Each row is a point. The points of each table are mixes of a few directions, plus a little noise. Count the directions of each table, and those that both share. Where both have some left over, give the other angles between the two spaces (their principal angles), to ten degrees, smallest first.

First:
[[ 14 -65]
 [-13  56]
 [ -6  23]
 [  3 -18]]
Second, 4 rows:
[[-13  -1]
 [ 18   1]
 [-66  -3]
 [ 61   3]]
Directions: first 1, second 1, shared 0; angles 80

First (8 x 4):
[[121 -43  38 -49]
 [-31  11 -10  13]
 [-44  15 -13  18]
 [-64  23 -21  25]
 [ 19  -7   6  -9]
 [-14   5  -5   6]
 [ 11  -4   4  -5]
 [  0  -1   0  -1]]
Second (6 x 4):
[[ -3  -7 -10  12]
 [-44 -38  28   4]
 [-26 -24  12   6]
 [ 69  55 -59   8]
 [-31 -22  35 -12]
 [ 36  36  -7 -18]]
Directions: first 1, second 2, shared 0; angles 60

First, 9 rows:
[[  -9   15   26   11   56  -10  -21   -8]
 [  -2    6   17   19   40   -8  -16   -9]
 [  39  -45  -59   22 -113   13   34   10]
 [   0   15   47   56  109  -24  -44  -24]
 [  -3    8   15    7   32   -7  -12   -5]
 [  -8   -6  -36  -61  -86   20   36   22]
 [  -3    2   -2   -9   -6    1    2    2]
 [   7  -14  -32  -24  -72   14   27   15]
 [ -19   19   21  -19   37   -4  -10   -2]]
Second, 7 rows:
[[   9   -4    7   31   22   -8  -10   -8]
 [ -51   39   17 -103   14   12   11   17]
 [  -1    6    8    6   19   -4   -8   -4]
 [ -57   51   39  -85   65    2  -10    7]
 [  35  -34  -30   47  -54    2   12   -2]
 [  48  -40  -25   80  -35   -6   -1  -11]
 [  17  -17  -16   24  -27    0    7   -1]]
Directions: first 2, second 2, shared 2

First (11 x 12):
[[ -2   1   2  -1  -1  -3   0   0  -1   2   3  -3]
 [-12  11  19  -2 -11  -6   1  10 -10  14  26 -16]
 [ 36 -28 -51   6  32  18  -1 -32  29 -40 -74  46]
 [ -1   0   0   0  -1   0  -1   1   0   1   1   0]
 [ 15 -12 -22   2  13   9  -1 -13  12 -16 -30  19]
 [-60  44  85  -8 -50 -31   2  51 -48  66 121 -72]
 [ 45 -34 -66   5  39  24  -1 -40  37 -50 -92  56]
 [-37  26  52  -4 -30 -19   1  32 -27  38  71 -43]
 [ 40 -29 -56   7  34  22  -2 -35  31 -44 -80  48]
 [-14  11  20  -2 -13  -8   0  12 -14  16  31 -18]
 [-13   9  16  -2 -11  -7   0   9 -10  13  23 -14]]
Second, 11 rows:
[[ -9 -29 -17 -43  43  92 -19 -10  84   9  68 -37]
 [  0  -1   0  -2   2   3   0   0   3   1   4  -2]
 [  7  22  14  32 -32 -70  13   8 -64  -9 -52  28]
 [  2  10   7  14 -14 -33   8   4 -30  -3 -24  14]
 [  7  29  19  42 -43 -92  20  11 -85 -11 -69  37]
 [  2   7   7  14 -14 -29   6   3 -27  -3 -22  12]
 [  0   2   1   2  -2  -5   1   1  -4   0  -5   2]
 [ -6 -20 -11 -28  29  62 -13  -7  58   6  45 -25]
 [  4  13   9  20 -22 -47   8   7 -43  -4 -36  19]
 [-10 -34 -22 -51  52 111 -23 -13 103  12  83 -45]
 [ -1  -2  -2  -3   2   6  -1  -2   7   0   6  -3]]
Directions: first 1, second 1, shared 0; angles 90

First:
[[  7  -3  -4  -4  54  45 -35  -4  11  -9  -7 -35  -4  -2  -8  10  12  -1]
 [-12   5  38 -21  24 -29  20  39 -29  37  -7 -11  -4   1 -34  44 -29 -19]
 [-21  52 -35 -16 -81   1 -15 -25   8 -33 -25  53  11  31  -2  17 -18  17]
 [-13   0 -18  -2  10 -13 -13 -22  19  -7  -9   4  -6   9  -3  -9   3 -16]
 [-11  -1  -6  -5  13  -9 -11  -9  13  -2 -10  -2  -4  10  -8   1  -1 -15]
 [ 20 -26  10  16 -66  20   5  25  -2 -21  -1  25  26  22  17 -11  -8  19]
 [  0  12  -2  -5 -11  10  -7   0  -3  -5  -6   4   2   3   0   8  -3   7]
 [ 20  27 -13  15  27  33  13 -28 -20   5  37 -24 -15 -59  28 -25  36  39]
 [ -8 -24  12   9  20 -63  35   0   0  30  15  -3 -14 -14   2 -25   4 -26]
 [ 16 -44  21  15   8   5   9  24   0   5   8 -12   8   0   8 -13   3  -5]]
Second (8 x 18):
[[  0   1  -1   0  -3   0   1   0   0  -1   0   1   0   0   0   0   0   1]
 [  1 -61  21   0 121   1 -31  10  27  21 -12 -64 -12   5 -24   0  10 -52]
 [ -1  42 -14   0 -82  -1  21  -7 -18 -15   8  44   9  -4  16   0  -7  36]
 [  0  12  -5   0 -25   0   6  -2  -5  -4   2  13   2  -1   5   0  -2  11]
 [ -1  32 -11   0 -65  -1  17  -5 -14 -12   7  34   6  -2  13   0  -6  28]
 [  0 -10   3   0  20   0  -5   2   4   3  -2 -10  -2   1  -4   0   2  -9]
 [  0 -36  12   0  70   0 -18   6  15  12  -7 -37  -7   3 -14   0   6 -30]
 [  0  18  -6   0 -36   0   9  -3  -8  -7   3  19   4  -1   7   0  -3  16]]
Directions: first 5, second 1, shared 1
